Each row is a point. A path goes straight from each point to the next, and from the last back to the first. The post is the endless flat space through its rows: a point in 2 columns, a line in 3, a plane in 4, and so on, so that a path can go around it. Count how often the path circles the post. Going back the other way cancels.
In the rows, 128 means zero.

Post, 2 rows:
[[ 79 148  99]
 [147 109 112]]
Path:
[[104 157 162]
 [ 45 111 105]
 [ 63 124  43]
 [139 144  88]
 [123 151 135]
 [113 122 138]
 [ 88  81  91]
 [ 85 138  68]
 [126 137  94]
 [148 129 143]
 [ 81 119 124]
 [124  96  97]
 [106 134  87]
 [180 107  55]
 [116 129  66]
 [144 144  99]
 [ 71 178 146]
 [107  89 143]
 [128  69  64]
 [207  91  91]
 [147 166 114]]
Times around: 4

Post (8 x 9):
[[ 97  98 144 120 119 120 114 159 110]
 [ 92 107 130 139 122 100 106  64 136]
 [ 99  97 110 101 176 128 136 149 168]
 [186 103 152 132  74 141 116  96 186]
 [155 103 154 153 121  99  97  97 138]
 [121 132 122  95 122  95 166 112 123]
 [178 139 111 146  67 139  84 138 167]
 [ 73  63  80  84 161 128 134 134  61]]
Path:
[[116  73 147 129 146 102 133  96 186]
 [109 154 142 145  96  96 131  98 167]
 [112 167 154 151 159  81 154  28 134]
 [106 162 212 137  88 116 120  76 172]
 [143 158 100  98 104 147  98  89 164]
 [178  75  46  74 131 107 133 134  25]
 [108  85  80 165 132 120  44 134 142]
 [152 127  70 138  87 122 106  97 113]
 [145  71 174 132 146 159 123 138 199]
 [ 74 104 144 134 159 146  95  50 154]
 [169  88 106 112 151 147  93 116 171]
 [131  71 100 104 126 122  80 166 113]
 [176  99  90 171  88  83 104  58 167]
 [ 78 126  80 163 134 118  76  92 149]
 [ 90 150 126 118 141 131 152  88 130]
 [193  28 221 113 126 187 112 164 196]
 [101  61 157 134 159 134  83 107 190]
 [ 90  59  94 112 134 143  66 162 151]
 [ 88 130  81 116  97  68 134 104 130]
 [ 85 163  93 144  47  54 153 112  24]
 [ 82 135 118 124  89 148 142 110 142]
 [ 79 124 112  80 121 121 155 121  79]
 [ 63  80 122 105 129 138  85 153 124]
 [106 135  73 124  97  96  83  94 127]]
Times around: 4

Post:
[[177  74 183 166 108 133 152  85  98  98 157 102 104 102]
 [137  99 235 154  83 136 121 164 122 188 120 142 124 122]
 [176  90 152 158  67 155 155  99 154  83  86 167 176 121]
 [139  85 139 101 110 184 129 134 108  81 133 130  96 100]
 [ 98 102 154 128 149 148 126 146  70  97 160  95 176 100]
 [124 119  94 135 128  47 131 161 147 155 140  79 103 136]
 [113  71 121 150 111 141 127 140 149 187 110 176 167 154]
 [ 97 143 114 159  90 136 177 129  96 129  89 108  82 128]
 [128 138 146 150  90 166 181 159 150 129  81  96 157 100]
 [169 146 107 104 176 124  74 163 118 108 125  74 136 113]
 [179 115 156 132  38 161 141  88 132 115 139 134 140 121]
 [188 154 148  97 148 106 102 140 153 101 185 107 110 153]
 [101 162 146 100 169 164  89 119 134 114 150 139 105  94]]
Path (17 x 14):
[[162 120 149 124  69 141 182 158 186 116 123 107  66 166]
 [173 160 122 123  89 108  94 169 127 162 116 101  58 169]
 [106 139 159 172 147 149 151  72  86  86 149 155  92  56]
 [170  71 168  81  67 165 151 183  78 166 137 120  60 128]
 [138 105 137 116 108 191 171 121 130 103 106 104  90  75]
 [108 200 106 131 109 113 109 111 148 145  85 170 146 122]
 [162 142 179 135 125 162 153 173 156 106 173  96 148 130]
 [150 125 121 181 148 140 109  77 139  75  80 115 168 113]
 [154 113 249  99 140 153 127 167  85  57 177  88 134 134]
 [130 118 192 136 147  51 216 121 171 147 198 139 151 145]
 [123 149 164 104 102 104 144 199  98 149 145 125  73  98]
 [ 52 106  96  99 130 162 110 205 117 174 195 102 119 112]
 [121 147 186  90  98 142  94 146 130 148 202  82 162 130]
 [193  63 148 111 128 145 134 155 108 139 145  71 147 138]
 [182  94 122 184 160 162 103 120  55 149  37 153 170 140]
 [113  79 174 168  74 138 189 105  93 134 148 146 127 107]
 [202 112 113 148 122 135 151 113 162 154 135  50 217 104]]
Times around: 1

Post (17 x 18):
[[138 122 134 172 103 158 171 161  88 155 156  93 106 106 105 141 116  92]
 [152 144 128 151 140 116 156  94 106 101 123  80 156 156 159 149 106 141]
 [ 85 109 166 178 114 163 151 106 126 139 113  92  96 117  95 129 108 152]
 [ 70 149 107 141 105 148  90  91  78 161 100 113 102 116  65 112 154 109]
 [174  92  80 154 155 140 103 122 134 123 110 121  72 132 121 187 133 130]
 [105 101 112 176  74 107  75 166 202 135 123 182 167 113 102 180 130 131]
 [ 95 118 143 110  95 138 138 126 109  93  81 129  96 129 133  98 112 122]
 [161 158 168 116 180 148 141 182 186 155 132  83 242 150 163 153  81 194]
 [138 111 166 184 134  94 118 163 135 189 143  72 129 133 164 113  80 138]
 [ 90 166 111 116  75 133 101 121 117 106 156 132  99 176  62 152 118 149]
 [ 97 144 140 187 155 147 138 132  92 164 120 144 135 145 112  97 109 127]
 [100  82 120 126 160 161  88 143 138 101 100 132 192 186 116 103 176 141]
 [137 155 107 176 123 174 114 124  85 139  70  75  94 172 119  73 117  85]
 [121  93 138 129 121 114 115  87 170 159 121 150  70 148  81 130 145 106]
 [121 102  69 126 116 184 136 111 143 125 129 116  95 140 148 143 142 140]
 [ 73 167  81 183 140 116 219 136  93  26 121  97  92  53 134 113 119 122]
 [155 156  77 118  89 163 129  99  91 103 152  94 128 126  92 110  72 149]]
Path, 20 rows:
[[162  60 137 114 164  43 130 128 117 166 154 152  77 108 148 175  88 105]
 [131  95 105 131  95  81 142  65 188 107 130 108 138 126  52 124 111 151]
 [125  99 149 142 114  88  83 110 154 142  97  78  76 132  65 110 144 124]
 [115  82  94 182 137 174 115 132  58  91 154  84 137 115 125 126 147 183]
 [112 130 134 143  97  83 116  70 103 154 145  54  97 102 170 169 107 140]
 [ 71 171 123 139  69 131  81  67 111 149  95  81 108  91  48 128  86 112]
 [150 145 132 169 175 155 179 200 175 108 102 202 116 184 108 210  78 161]
 [ 59 107 130 205 112 102  76 103 189 206 123  92 116 150 113 127 179 159]
 [108 197 156 138  81  88  29 147  70 127 121  83 164 195 100 128 117 133]
 [208 171 109 152  76 204 193 121 157  91 160  56 115 125 188 233  40 142]
 [ 34 153  52 124 109 132 125  80 112  46 153 169  83 173  62 181 173 147]
 [ 39 196 112 128 172 179 158 175 101 125 117  88 141 149  40  75 126 156]
 [ 47 184 118 113  84 201 147 209 148 140 156 178 155 139  45 120 116 213]
 [100 124 111 162 101 181  95 148 124 122  46 135 126 106 138 150 168 121]
 [130 121  78 107 159 189 104 120 126  86 141 158 141 111 114 144 140 131]
 [ 76 108 144 141 114  98  71 188 134 141 146 104 155 218 155 131  86 136]
 [152 107 125 146 113  95 120 134 130 179 185 111 159  94  27 139 107 119]
 [103 162 101 173  92 101 115 128  61 109 147 152 128 117  49 101 145 146]
 [126 111 156 126  86  79  97 106 121 158 168 162 177  72  90 133 128 129]
 [117 128 117 184 169 130 178 138 134 160 172  98 103  61 218 136  49 163]]
Times around: 4

Post (17 x 18):
[[ 79  77 133 126 156 130 118 123 151 140 134 113 125 155 136 126 128 124]
 [130 195 139 100  94 122 174 146 126 119 164 133 115 131  57 121 175 142]
 [121  84 137 131 121 139 115 114 127 121 104 123  85 138 141 119 102 149]
 [122 109 149 149 117 150 126 128 172 132 107 115 149 146  95 113 109 142]
 [124 101 136 131 138 122 117 124 138  94  95 138 128 134 127 183 117 129]
 [105 131 124 160  95 127 131 126 112 124 128 117 156  79 117 130 133 119]
 [134 132 154 145 130 115 156 120  93 139 120 106 146 102 183  97 123 132]
 [ 82  99 128 119 140 163 111  80 150 119  88 147 143 106 141 134 111 143]
 [128 171 114 109  91 117 156 151 150 165 145 128 158 116 129 162 146 157]
 [126 180 121  79 104  93 145 141 160 120 191 131 123 114  80 156 122 142]
 [144 100 127 159 135 154 132  99 164  96 109 100 119 128 131 147 131 114]
 [147 153  91  89  91 113 150 123 126 144 166 132 145 162  87 146 144 145]
 [131 209 107 106 111 139 141 149 125 123 202 135 133 146  96 137 133 146]
 [142 124 113 119 141 137 118 130 126 139 104 122 125 115 123 103 130 121]
 [132 142 130 153 153 133 135  82 102 149 117 136 118 118 122 135 137 127]
 [ 99 130 122 137 113 113  98 124 149 106  82 164 119 148 147 108 134 115]
 [ 73 107  98 156 147 139 121  99 131 111  82 105 128 137 125 131 113 122]]
Path, 31 rows:
[[ 79 151 112 129  63 119 117 139 131 118 136 183 167 103  41 144 117 123]
 [104 118 119 142 139 151 120 113  99 156 123 138 160  98 120 157 162  96]
 [120 128  95 156 140 137 153  94 135 139 154  70 145 122  97 196 118 126]
 [103 162 128 104 126 157 161 151 139 145 131 144 105 125  89 137 143 141]
 [131 198 185 183  81 154 175 171 140 119 156 107 174  71  95 162 127 138]
 [172 149 139 117  64 117 133  94 128 153 124 145 110 142  96 143 130 125]
 [ 78 110 131 111 114 108 119 147 153 159 116 133 176  88 131 135 106 115]
 [101 129  72 115 182 140 121  80 125 129 108 160 144 128 115 154 189  84]
 [124 148  94 107 139 150 126 107 113 173 109 159 135 142 123 117 137 164]
 [152 189 128 130 137 156 152 150  81  97 142 157 107 139 123 141 135 184]
 [144  84 177 187  95 132 156 127 137 145  46 141 151  92 182 138 133 147]
 [170  88 131 146 118 158 149  94 106 202 144 113 107 184  93  97 124 139]
 [135 134 153 112 125 115  90 124 153 114 162 138  82 157 118 145  90 118]
 [132 167 132  92  78  79 134 156 150  96 119 143 136 110 101 149 117 120]
 [120  81 164 113 124 119 137 101 189 134 100 123  93  89  80 105 105 127]
 [112 115 122  98  46  83 145 168 229 114 117 137 159 103  85 218 134 138]
 [129  79  95  66  84  68 110 149 115 104  87 148 147 121 145 184 130 103]
 [ 93  78 171  77  89  86 112 158 118 108  96 132 114 102 139 116 131 132]
 [128 127 115 142 155 146 122 115 127  92 127  76 112 132 102 249 116 125]
 [128 107 124 110  96 143 107  95 169 142 113 151 122 132  73 140 129 127]
 [109 161 121 149 101 159 151 147 146 117 139 116 147 131  69 115 149 124]
 [ 56  88 103 120 156 141 142 109 111 150 131 109 151 151 103 135 114 156]
 [122  80 105 105 172 127 129 116 118 128  89 123 111 172 131 180 112 182]
 [ 67 139 104 108 154 124 106  91 120 143 133 134 137  92 150 119 118 126]
 [ 57 195 110 124 153 138 127 127 127 128 133 123 134 159  96 136 182  85]
 [104 155 147  88  78  80 131 149 116  90 187 158 131 118 118 169  99 135]
 [124  79 126 122  86 128 152 126  86 132 145 114 136 116  95 136 149 109]
 [ 58  90 143 135 136 153 135  98 129 134  91 117 110 139 127 143 145 128]
 [ 99 188 107 130 130 126 137  91 103 127  85 122 147 125 145  98 161 102]
 [130 116 194 118 110 162 141 142 198  99 102 115 132 134 129  99 115 127]
 [163 135 177 139 132 160 154 165 145 125 123 124 107 133  97  89 165 113]]
Times around: 1
